Every row gives one point. The ring and each string are closed loops that go straight from each point to the next, and from the last back to the first. Before rounding, they use only three directions, however many columns there are. Count how often each string passes through the ring. Passing back the other way cancels.
In the rows, 128 means zero.

Ring, 6 rows:
[[156 156 120]
 [125 183 139]
 [ 77 166 153]
 [ 75  94 143]
 [111  54 117]
 [164  87  97]]
String:
[[ 77  80 115]
 [ 60  63 129]
 [ 65  57 148]
 [ 82  62 158]
 [ 79  54 151]
 [ 73  46 127]
 [ 85  60 106]
 [ 92  28 109]
 [104  68  91]
 [116  90 113]
 [123  83 129]
 [133  40 127]
 [135  15  97]
 [133  10  96]
 [130  25 119]
 [124  73 139]
 [116  91 126]
 [113  65 145]
 [ 92  33 143]
 [ 69  38 129]]
Times through: 1
String:
[[173 189 134]
 [160 183 106]
 [145 153 100]
 [134 126 117]
 [146 110 134]
 [185  92 116]
 [203  85  89]
 [175 112  70]
 [148 124  99]
 [144 140  94]
 [127 125 126]
 [148 142 141]]
Times through: 2

Ring (7 x 4):
[[191 101 154 166]
 [182 181 141 126]
 [141 193 124  93]
 [ 91 142 101  78]
 [ 74  67 105  99]
 [108  22 141 147]
 [156  46 155 169]]
String, 17 rows:
[[127 226 132  76]
 [113 206 186  94]
 [123 158 166 111]
 [144 147 124 113]
 [170 169  78 103]
 [155 216  95  82]
 [152 198  66  78]
 [148 154  60  90]
 [106 180  79  63]
 [ 68 180 103  51]
 [ 67 154 129  69]
 [ 89 133 142  94]
 [125 114 124 115]
 [123 126  83  95]
 [126 130  97 100]
 [139 158  55  82]
 [124 229  90  58]]
Times through: 2

Ring (8 x 8):
[[172 129 111 203  72 143 118 114]
 [166 178  90 207  86 134 124 123]
 [131 227  71 195 111 138 137 146]
 [ 71 224  91 164 137 169 153 173]
 [ 53 191 115 150 139 186 156 177]
 [ 60 108 148 141 114 201 146 164]
 [ 90  69 152 150  90 194 134 147]
 [137  65 141 174  69 172 121 124]]
String:
[[147  69 178 188  82 176 123 112]
 [126 142 130 184 100 165 133 134]
 [129 152  71 176  79 149 128 145]
 [142 230  30 194  91 124 130 148]
 [ 92 232  25 164 106 144 143 175]
 [103 159 114 171 109 169 139 150]
 [ 81 161 156 167 133 188 149 153]
 [ 54  93 185 141 125 214 150 159]
 [ 94  27 170 146  78 201 129 140]]
Times through: 0

Ring, 6 rows:
[[158 180 174 124 130  94  88 163  93]
 [ 79 219 154 103 116 101 141 157  95]
 [ 43 192 124  95  98 114 160 125 122]
 [ 64 115 104 101  83 127 140  82 159]
 [131  79 127 116  93 122  94  84 156]
 [177 123 163 129 120 103  70 133 118]]
String (19 x 9):
[[ 53 205 193  70  95 120 160 125  94]
 [ 12 227 164  68  91 120 186 127 100]
 [ 22 211  95 101 101 110 174 134 127]
 [ 72 177  76 127 112 102 138 138 139]
 [ 51 181  81 116 104 108 152 129 139]
 [ 75 173  65 133 114 100 135 139 143]
 [ 77 165 127 105 101 113 137 121 128]
 [ 35 183 179  64  83 129 168 103 111]
 [  7 219 165  64  87 124 189 119 105]
 [ 37 228  98 109 112 101 166 154 115]
 [ 72 209  98 122 119  97 142 157 118]
 [ 98 175 123 118 113 103 124 140 121]
 [ 92 183 196  84 102 116 132 128  97]
 [104 168 145 110 110 108 120 133 116]
 [ 98 208 116 127 126  92 126 166 108]
 [104 179 114 126 119  99 119 148 120]
 [ 95 184 179  93 106 111 129 134 101]
 [ 67 235 193  82 111 107 153 155  79]
 [ 42 244 205  66 102 114 170 147  75]]
Times through: 2
String, 18 rows:
[[204  98 218 113 113 112  53 116 108]
 [201  94 161 137 120 104  51 123 127]
 [166 111 102 149 121  99  73 130 143]
 [130 134  92 141 117 100  97 132 142]
 [166  68  97 145 108 110  68 100 164]
 [157  36 167 103  81 135  76  57 159]
 [128  78 172  94  84 132  98  73 144]
 [115 120 145 107  98 118 109 103 135]
 [120 118  95 132 107 109 103 114 151]
 [136  77  80 139 102 113  88  95 170]
 [161  31 146 114  85 131  72  59 166]
 [163  57 177 105  89 128  74  74 145]
 [146  98 200  94  93 126  90  91 124]
 [194  75 183 120 107 115  56 101 130]
 [200  96 148 142 122 101  52 127 130]
 [152 139  92 152 127  93  84 146 137]
 [142 137 151 120 113 107  93 127 122]
 [164 120 210 101 106 116  81 114 107]]
Times through: 0

Ring:
[[170 157 143 167 104 142  87 131  71 166 144 130]
 [119 184 173 140  95 137  57 150 101 151 140 140]
 [ 77 174 178 133 106 127  65 147 138 139 141 135]
 [ 48 122 163 140 138 110 114 118 180 127 151 113]
 [ 74  74 161 141 155  93 159  75 176 120 174  88]
 [115  67 154 148 152  95 166  64 147 128 180  84]
 [168  91 133 171 136 118 149  82  97 153 168  98]]
String, 24 rows:
[[152 124 163 147 117 119 113  99  96 145 166 110]
 [137 129 155 153 120 123 110 110 107 147 158 115]
 [150 132 122 182 124 139 113 124  96 165 142 122]
 [184 166 119 189 103 157  83 147  58 181 130 139]
 [169 194 154 160  85 153  51 157  58 171 134 147]
 [129 186 190 127  88 132  52 142  92 146 149 137]
 [113 217 201 118  75 139  23 165  93 146 139 151]
 [ 99 202 171 142  91 144  41 170 111 153 128 151]
 [ 98 164 140 165 115 140  81 152 127 156 129 137]
 [ 97 140 160 147 121 122  99 124 135 141 149 121]
 [ 84 141 189 122 117 110  94 114 144 127 161 116]
 [ 28 151 199 111 120 105  83 129 185 115 154 121]
 [  7 126 160 140 144 109 111 130 212 122 142 118]
 [ 45 102 126 170 156 117 139 119 191 138 140 111]
 [ 63  95 137 162 153 110 144 104 179 134 152 104]
 [ 51  70 144 154 165  96 165  84 197 123 164  90]
 [ 54  58 171 130 163  80 172  61 198 108 183  78]
 [ 71  54 184 120 158  75 173  49 185 104 194  73]
 [ 98  44 159 142 164  83 187  46 168 117 190  72]
 [128  57 130 169 159 103 179  65 141 139 174  84]
 [131  96 127 174 142 120 145  96 125 150 157 104]
 [173  64 101 196 154 121 178  74 103 161 164  91]
 [196  73 107 193 145 124 169  74  81 164 167  93]
 [191 100 132 174 128 124 141  85  75 159 167 102]]
Times through: 0
String:
[[137 101 132 170 138 120 140  97 118 150 158 105]
 [148  60 107 190 159 115 180  73 124 153 165  89]
 [ 98  43 171 132 161  77 186  40 168 111 197  69]
 [ 75  85 190 117 143  85 144  70 171 110 184  88]
 [ 72  98 181 125 139  94 133  85 169 117 174  96]
 [ 27  71 180 122 160  80 158  72 215 103 178  84]
 [ 54  61 133 162 171  97 174  81 199 126 163  88]
 [103  94 133 168 147 115 145  98 147 143 156 103]
 [112 104 148 156 137 113 134  97 136 140 161 104]
 [141  69 123 176 153 111 170  74 126 147 168  90]
 [179  60 100 198 156 120 182  70 100 161 166  89]
 [146  99 117 184 141 127 144 100 112 158 153 107]]
Times through: 0

Ring, 7 rows:
[[164 114 103 121  66 117 132 157 101 103 124 157 163 146]
 [159 173 129 143  83 127 129 144 133  81 119 129 172 144]
 [129 181 150 157 110 133 116 144 156  92 121 112 159 136]
 [ 91 139 165 156 137 134 100 154 161 130 132 113 130 129]
 [ 85  82 159 136 134 127  98 165 137 161 141 137 116 132]
 [103  54 136 120 112 120 107 170 112 163 141 157 119 137]
 [135  62 107 112  82 114 121 169  95 141 134 167 137 142]]
String:
[[ 68  86 178 142 151 132  91 163 150 170 144 128 108 130]
 [ 88 116 211 140 151 138  98 148 149 160 146 130 121 142]
 [117 130 200 134 130 136 110 143 137 141 142 137 138 149]
 [ 96 131 210 142 147 139 101 144 151 149 143 127 128 143]
 [127 129 180 131 117 133 115 145 130 132 138 141 144 149]
 [102 109 134 143 117 125 106 163 140 133 131 129 131 130]
 [ 66  85 122 153 135 123  91 176 154 151 131 119 110 115]
 [ 61  70 145 145 144 125  89 174 148 169 139 127 102 120]
 [ 62  49 168 132 149 127  89 172 136 189 148 142  97 129]
 [ 75  51 112 136 122 118  96 181 131 164 136 140 107 120]
 [ 96  76 102 138 107 117 105 176 129 141 129 137 123 123]
 [120  97 144 128 107 124 113 159 121 139 136 147 136 141]
 [122  77 166 115 111 125 113 156 108 157 144 162 131 149]
 [111  38 162 105 113 121 109 165  97 180 150 174 118 148]
 [ 81   7 111 115 114 112  99 187 105 186 144 164 100 128]
 [ 81  40  97 131 112 114  99 185 122 163 135 146 108 120]
 [ 94  70 120 133 114 119 103 173 127 151 134 142 120 128]
 [ 86  72 116 139 119 120 100 175 134 151 133 136 116 123]
 [ 55  55 140 142 145 124  87 179 145 177 141 130  97 119]]
Times through: 0

Ring, 8 rows:
[[132 117 132 131 143 138 129 113 132 106 113 116 130 139]
 [123 164 136 127 119 114 116 131 129 110 108 119 118 124]
 [120 180 138 125 104 102 116 143 122 121 109 130 107 111]
 [125 160 139 129 106 104 127 144 114 133 115 144 101 106]
 [133 103 143 136 132 126 141 120 117 137 130 145 102 125]
 [141  50 145 141 162 152 150  91 125 131 140 135 111 151]
 [143  44 141 141 170 160 150  85 129 123 137 128 121 158]
 [140  73 134 137 161 154 142  97 131 112 124 120 130 150]]
String:
[[122 157 142 128 118 112 117 127 127 118 115 123 109 126]
 [115 200 141 123 101  96 104 142 128 113 105 119 108 115]
 [122 183 132 124 105 105 117 147 122 114 102 127 117 109]
 [122 180 131 124 110 109 116 143 125 110 101 123 120 113]
 [122 163 135 126 124 119 112 125 134 102 106 110 124 132]
 [127 130 137 130 141 134 119 109 137 102 113 107 127 145]
 [132 114 137 133 138 132 132 115 127 118 120 126 118 135]
 [133  97 140 135 149 141 133 103 131 115 124 120 120 146]
 [141  57 135 138 173 164 142  85 137 105 126 112 136 162]
 [144  51 132 139 172 166 149  89 133 110 126 119 136 157]
 [140  81 131 136 152 149 146 109 125 117 121 129 128 139]
 [135  97 136 135 144 139 138 111 126 120 123 129 120 137]
 [141  40 144 142 176 163 145  76 136 117 139 118 122 168]
 [148   7 141 145 194 181 154  63 138 113 142 115 132 179]
 [144  57 131 139 167 162 150  96 129 113 124 124 135 150]
 [134 107 135 133 140 136 137 116 125 119 119 129 121 133]
 [133 109 136 133 140 135 135 115 126 118 120 127 120 135]
 [133 127 128 131 132 131 135 128 124 113 110 128 127 124]
 [131 141 127 128 128 128 129 131 126 108 105 123 130 123]
 [130 136 133 130 128 125 129 127 125 116 112 127 121 124]
 [125 142 139 129 129 123 120 119 131 111 115 117 117 134]
 [116 180 144 125 117 107 102 124 137 106 110 107 112 133]
 [116 204 136 122  98  96 106 149 126 112 101 121 112 109]
 [124 172 133 126 108 108 122 145 120 118 106 132 114 109]
 [128 131 139 131 129 123 127 122 125 120 119 128 113 129]]
Times through: 3

Ring (7 x 14):
[[103 124  89 142 151 130 178 147 109  92 157  76  89 120]
 [137 143 139 121 151 113 178 122 135 128 112 101 110  87]
 [178 158 187 105 134 104 154  84 162 164  73 145 132  86]
 [191 155 192 110 119 117 135  68 166 166  74 162 123 112]
 [173 144 160 121 107 124 115  76 149 146 106 164 127 152]
 [118 123  84 142  96 127  93 111 108 100 175 148 140 210]
 [ 93 116  61 150 122 132 131 141  95  80 189 104 113 183]]
String:
[[155 141 144 124 117 121 129  93 140 135 117 145 125 142]
 [163 141 137 122  79 113  69  71 137 140 131 196 169 203]
 [158 134 130 132  88 130  86  78 134 129 137 175 135 199]
 [144 128 119 139 106 139 115  97 128 116 144 143 108 180]
 [116 118  70 147  77 132  65 105 102  93 192 166 150 249]
 [128 125 106 143 126 142 144 117 120 104 150 111  89 155]
 [125 129 103 136 117 126 126 115 118 108 153 128 123 166]
 [107 124  75 140 102 118  99 122 102  96 180 141 150 201]
 [115 128  89 135 110 117 111 120 110 104 166 137 144 181]
 [ 86 117  51 146 111 120 110 141  89  79 198 120 143 200]
 [ 71 107  46 161 159 149 190 174  86  58 196  42  58 138]
 [111 124 100 144 158 141 192 144 115  94 148  66  65 107]
 [ 97 120  92 148 180 146 225 163 111  84 150  32  40  78]
 [ 96 125  93 141 176 132 216 163 110  89 148  43  65  78]
 [123 134 128 133 176 132 218 142 130 111 118  57  62  61]
 [140 138 134 127 140 122 162 115 134 125 120 111 106 112]
 [137 141 126 122 121 108 130 109 129 127 130 138 144 139]
 [150 153 154 108 135  93 149 105 143 147 100 137 154  98]
 [168 161 179 100 134  89 149  91 157 164  78 148 157  84]
 [188 169 204  91 128  83 141  74 170 182  57 168 168  78]
 [197 163 218 102 152 114 186  77 179 176  44 129  99  45]
 [163 145 164 121 142 126 169  98 150 141  94 118  94  94]
 [163 149 155 113 109 104 113  84 145 148 107 167 157 142]
 [213 167 220  97 109 103 119  47 181 189  51 191 150 109]
 [222 162 236 106 135 131 166  52 190 185  35 151  83  70]
 [185 148 185 119 131 132 155  77 163 155  80 138  92 104]]
Times through: 4
String, 25 rows:
[[187 158 203 107 150 116 182  84 171 167  57 126  99  57]
 [179 162 197 101 150 102 178  90 167 168  60 129 122  54]
 [152 156 162 104 143  90 161 107 147 152  90 130 151  79]
 [138 146 150 119 171 114 209 129 141 131  97  78  91  49]
 [137 137 140 130 165 131 203 128 137 121 110  76  70  71]
 [126 133 127 134 169 133 209 138 130 111 120  64  64  72]
 [ 98 126  99 141 186 135 232 166 114  90 141  31  52  60]
 [110 131  97 132 135 114 150 134 113 105 152 107 127 135]
 [125 135 114 130 135 118 152 123 123 115 138 112 119 128]
 [118 135 109 128 139 111 156 131 119 112 141 107 127 122]
 [127 141 134 123 168 115 204 136 132 122 112  76  94  62]
 [152 148 168 117 174 120 217 120 151 140  82  78  76  37]
 [166 158 180 104 147  98 171  98 157 159  75 128 133  66]
 [176 162 183  99 123  89 133  80 159 168  77 165 166 100]
 [216 173 240  90 139 100 164  57 191 197  26 160 128  49]
 [173 148 178 119 144 128 174  92 158 149  82 119  88  85]
 [157 144 150 121 122 117 136  94 143 139 110 142 126 130]
 [178 152 170 111 102 108 105  70 154 158  96 180 154 147]
 [213 159 215 107 110 122 124  47 179 180  58 180 120 117]
 [204 154 206 114 123 131 146  60 175 169  63 156  95 104]
 [170 145 166 122 129 128 150  87 152 145  96 135 102 115]
 [179 148 179 118 129 127 152  81 159 152  85 139 100 107]
 [213 160 227 108 139 130 171  60 185 179  41 143  81  68]
 [214 167 226  97 120 107 137  51 184 189  44 177 134  90]
 [222 174 245  90 133 102 156  50 193 200  23 169 130  57]]
Times through: 1

Ring:
[[177 137 145 140 152 134 136 168 125 104 158 110 127 137]
 [149 169 136 135 127 134 140 176 133 112 164 115 105 175]
 [117 185 132 141 101 135 140 156 131 126 145 119  96 203]
 [ 88 185 129 154  80 141 138 117 120 146 112 118  98 208]
 [ 75 170 120 169  79 151 135  80 106 169  86 107 110 176]
 [ 89 144 112 180 100 161 133  63  94 181  79  93 127 118]
 [116 124 117 180 123 161 132  70  91 172  86  88 141  88]
 [158 107 137 168 150 150 130 101  99 139 108  94 151  84]
 [179 113 147 153 159 140 132 136 111 114 133 103 146 105]]
String, 28 rows:
[[112 132  85 184 133 176 138  78  90 199 108  69 131  41]
 [133 106 110 185 144 168 132  67  85 179  91  76 152  42]
 [157  87 146 178 149 150 125  71  88 142  80  94 167  75]
 [165  93 163 167 146 139 124  88  97 119  86 107 164 111]
 [183  90 141 166 171 149 129 109  98 130 117  90 162  59]
 [187 101 135 159 174 149 133 131 105 127 136  90 153  62]
 [217  85 164 149 187 134 128 147 110  92 140 103 165  81]
 [189 108 171 146 157 127 128 141 115  89 127 117 151 138]
 [154 129 160 151 130 131 130 126 115 108 114 118 137 162]
 [141 150 121 153 133 148 139 141 117 140 143  99 118 124]
 [136 148 133 154 124 143 136 129 115 134 127 106 122 144]
 [149 143 155 146 125 131 133 139 120 108 127 119 126 173]
 [170 161 162 125 132 119 137 192 140  80 167 130 111 206]
 [150 197 122 121 127 133 148 219 148 109 204 115  82 189]
 [126 189 110 139 117 145 146 175 133 138 172 105  90 163]
 [120 172 115 150 115 148 141 143 121 146 144 103 104 151]
 [107 189 106 148 105 150 144 151 126 153 153 103  90 163]
 [ 79 215 123 141  69 136 143 150 135 140 138 124  75 243]
 [ 79 194 141 149  65 132 136 119 125 134 105 130  93 249]
 [ 58 201 130 156  53 139 137 102 120 153  94 126  88 246]
 [ 49 203 102 165  59 155 141  93 114 183  99 107  85 199]
 [ 82 179  96 166  94 161 142 105 110 182 118  93  99 140]
 [119 149 133 160 111 144 134 109 110 142 109 108 122 154]
 [ 87 145 149 173  80 141 127  59  99 149  57 118 131 190]
 [ 86 141 139 178  86 148 128  53  95 161  58 110 133 165]
 [100 136 135 176  99 149 129  64  96 159  70 105 135 146]
 [ 91 124 124 189 101 160 128  36  84 180  52  94 144 111]
 [ 99 124 100 191 119 172 133  48  83 198  75  77 141  62]]
Times through: 1

Ring:
[[133 170 116  40 157 153 132 158 116 110  99 159  93  95]
 [155 181 100  69 177 109 160 109 122  91 122 196  79  90]
 [170 148 118 131 180  94 171  79 141  94 164 216  95  95]
 [156  74 169 157 141 167 131 142 155 128 182 175 153 108]
 [126  82 182 126 130 194 108 173 146 148 149 137 151 114]
 [113 131 157  68 139 185 109 178 126 140 107 128 119 108]]
String, 27 rows:
[[117 170 137  74 166 133 135 125 124 127 105 151  84 105]
 [136 144 136  83 156 150 133 143 129 119 124 163 107 101]
 [145 145 118  39 142 178 123 188 118 107 109 159 117  92]
 [146 149 122  66 154 152 136 153 124 108 121 171 107  95]
 [139 194 109  76 185  95 161  89 122 103 113 186  64  96]
 [142 210 104  96 203  60 179  48 126  97 121 203  46  97]
 [145 167 125 112 182  97 161  82 134 108 138 191  80 101]
 [170 134 118 100 160 135 152 130 135  95 152 199 115  92]
 [184 130 114 123 168 116 165 107 141  87 172 220 114  90]
 [171 148 127 168 193  66 185  39 150  97 181 228  87 100]
 [150 151 141 164 191  74 174  44 148 113 167 206  83 106]
 [149 126 141 111 156 144 140 132 138 116 147 177 117 101]
 [144 147 145 151 182  92 163  64 146 118 159 193  89 107]
 [152 143 142 161 185  85 169  56 148 113 168 203  90 106]
 [158 118 137 110 152 151 140 141 139 110 153 183 126  98]
 [178 112 124 113 152 148 148 141 140  95 167 202 132  92]
 [181 163 104 135 193  69 187  54 140  81 169 235  81  91]
 [163 193 101 120 204  53 189  38 133  87 147 226  57  93]
 [146 162 124 102 176 109 156  97 132 107 135 188  87  99]
 [154 129 128  82 149 160 134 158 130 108 137 175 122  95]
 [161 165  91  17 149 165 135 184 111  86 104 179 106  82]
 [131 203  96  11 167 137 139 151 105 100  78 163  71  90]
 [118 185 129  74 176 115 144 106 122 122 102 160  70 104]
 [134 144 137  84 156 149 133 142 129 120 124 161 106 102]
 [143 123 135  63 136 187 118 189 126 117 123 154 131  97]
 [123 138 131   7 124 219  96 234 111 125  84 123 128  96]
 [105 169 134  20 145 179 109 186 111 132  74 123  96 102]]
Times through: 4

Ring, 6 rows:
[[155 112  80 102 137  91 137 142 127  65 130  76 147 103]
 [154  75  72  84 160 109 130 142 114  92 132 112  75 120]
 [119  90 103 103 144 155 104 133 107 145 155 183  58 141]
 [ 97 136 123 128 112 170  88 132 119 150 166 200 105 142]
 [113 144 149 146 103 137 118 122 113 130 169 142 186 117]
 [139 128 130 133 118 103 140 125 114  96 154  90 197 101]]
String:
[[122  94 127 117 137 146 117 124  99 148 163 166 100 131]
 [111  81 117 106 146 170 100 128  97 169 165 208  44 149]
 [134  67 119 103 156 139 126 124  91 148 159 158  74 132]
 [133  89 102 103 145 134 119 132 107 126 150 148  86 129]
 [129 104  73  93 141 138 103 146 125 107 138 155  66 134]
 [154  41  65  68 181 124 126 140 101 116 133 141  14 134]
 [165  21  76  67 192 112 142 133  88 120 136 124  20 128]
 [156  44 102  88 174 113 144 126  88 126 147 122  68 122]
 [140  87 102 103 147 123 127 132 106 117 148 131  99 122]
 [154  41 103  88 175 118 142 125  86 132 148 129  60 125]
 [155  18  88  72 191 128 136 129  81 143 145 151   7 136]
 [145  26 105  82 183 139 132 123  78 159 154 166  18 139]
 [133  71 118 104 153 138 125 124  93 145 158 156  79 131]
 [123  81 122 110 146 149 116 125  96 153 162 173  77 136]
 [117  89 133 118 139 155 114 121  94 161 168 181  89 137]
 [126 112 115 117 129 134 117 131 112 122 155 144 122 124]
 [102 149 116 130 105 157  92 136 128 128 159 176 130 133]
 [ 76 192 136 154  75 180  72 135 138 141 172 205 164 138]
 [ 92 163 163 159  89 162 100 120 115 152 180 179 186 127]
 [116 119 170 148 115 139 129 110  93 154 179 147 180 118]
 [124 125 114 122 122 132 115 133 118 114 153 139 138 121]
 [112 154 114 132 103 140 103 137 131 109 154 147 157 122]
 [127 113 131 126 126 130 125 124 106 127 161 136 146 119]
 [124 109 153 136 124 133 130 115  96 143 171 140 160 118]
 [125 106 140 128 128 133 127 120  99 138 166 142 144 120]
 [117 131 115 124 117 140 108 133 121 120 156 151 134 125]
 [ 99 154 116 132 102 161  89 137 130 129 160 181 130 134]
 [118 115 120 121 126 144 111 129 111 133 159 160 117 129]]
Times through: 2

Ring:
[[116 160  78 103 160 141 181 104 110  58 173  96 106 116]
 [136 145  65 124 165 120 142 126  86  95 158 103 108 185]
 [109 144  84 134 168 114 126 137 104 126 128 104 117 216]
 [ 70 142 117 131 172 128 148 132 156 134  90 104 106 185]
 [ 61 140 125 122 173 141 174 122 180 118  83 104  92 144]
 [ 55 154 128 101 168 161 212  99 192  75 108  98  87  76]
 [ 71 169 112  92 161 160 213  90 161  49 152  92 103  65]]
String (30 x 14):
[[122 143  77 113 166 137 174 114 118  78 145 104  90 135]
 [179 125  38 118 168 130 167 120  80  69 161 112  69 148]
 [132 134  72 119 169 133 168 120 115  87 136 107  83 149]
 [165 127  48 126 169 123 151 128  83  89 150 111  80 176]
 [160 139  46 131 165 109 124 135  59 102 165 107 108 215]
 [121 158  70 132 162 105 112 135  69 117 165  98 139 231]
 [ 85 164  97 125 163 118 133 126 108 113 147  95 138 198]
 [ 87 154 100 119 166 132 159 120 132 101 132  99 113 159]
 [139 121  69 137 174 118 137 139 106 123 113 113  84 204]
 [113 131  85 143 173 110 119 145 110 143 106 109 106 232]
 [ 67 150 114 143 170 108 110 145 128 158 101 101 136 244]
 [ 47 163 128 129 167 122 135 130 147 137 109  95 139 200]
 [ 46 160 129 127 168 127 144 128 156 132 103  96 130 186]
 [ 44 163 131 121 167 133 156 121 162 121 109  95 128 166]
 [ 49 162 127 117 166 137 164 117 162 111 113  95 122 151]
 [ 47 159 130 117 167 140 170 116 170 111 106  96 116 144]
 [ 87 136 107 119 172 142 179 119 163 103  98 106  82 135]
 [ 89 121 110 119 177 151 196 119 187 103  73 112  56 114]
 [ 61 131 130 111 175 162 213 109 212  94  70 107  61  84]
 [ 43 141 142 101 173 172 232  98 228  79  75 103  64  51]
 [  7 180 158  93 163 166 217  90 212  73 115  87 117  62]
 [ 30 178 139  98 161 156 198  96 181  76 131  88 124  90]
 [ 77 156 109 108 166 146 186 108 155  82 129  98 101 115]
 [101 141  97  99 168 161 217  98 165  56 126 104  67  67]
 [105 143  92 105 167 152 201 104 150  66 132 103  77  93]
 [113 141  86 106 167 150 197 106 143  66 135 104  76  99]
 [114 154  83  91 162 161 219  90 139  33 164  98  80  57]
 [ 81 185  99  84 154 158 210  83 132  28 192  85 121  61]
 [ 74 187 103  92 154 148 190  91 126  47 187  85 134  93]
 [ 90 163  97 107 162 140 176 108 129  76 153  95 114 127]]
Times through: 4
